Every row gives one point. The ring and each string are closed loops that go straight from each point to the next, and from the last back to the first. Before rounding, they use only three directions, however many columns there are. How many times does the string pass through the ring? Passing back the other way cancels.
In the rows, 128 means zero.

Ring (8 x 4):
[[177 165 102 112]
 [164 192 124 130]
 [122 181 148 160]
 [ 87 145 154 175]
 [ 70  98 159 163]
 [ 85  75 158 129]
 [125  84 136 101]
 [161 121 106 100]]
String (13 x 4):
[[129 113 122 124]
 [130 108 153  98]
 [119  76 186  66]
 [ 93  53 179  90]
 [ 77  56 142 139]
 [ 92  89 125 154]
 [112 116 147 131]
 [108 108 178 107]
 [ 93  67 196  87]
 [112  78 184  79]
 [122  57 142  83]
 [131  73  88 121]
 [132  95  92 131]]
Times through: 2
String (8 x 4):
[[ 47 107 188 178]
 [ 88 131 183 145]
 [112 146 171 133]
 [116 192 189 145]
 [125 218 169 164]
 [108 174 117 195]
 [ 93 143 117 194]
 [ 62 118 127 210]]
Times through: 0
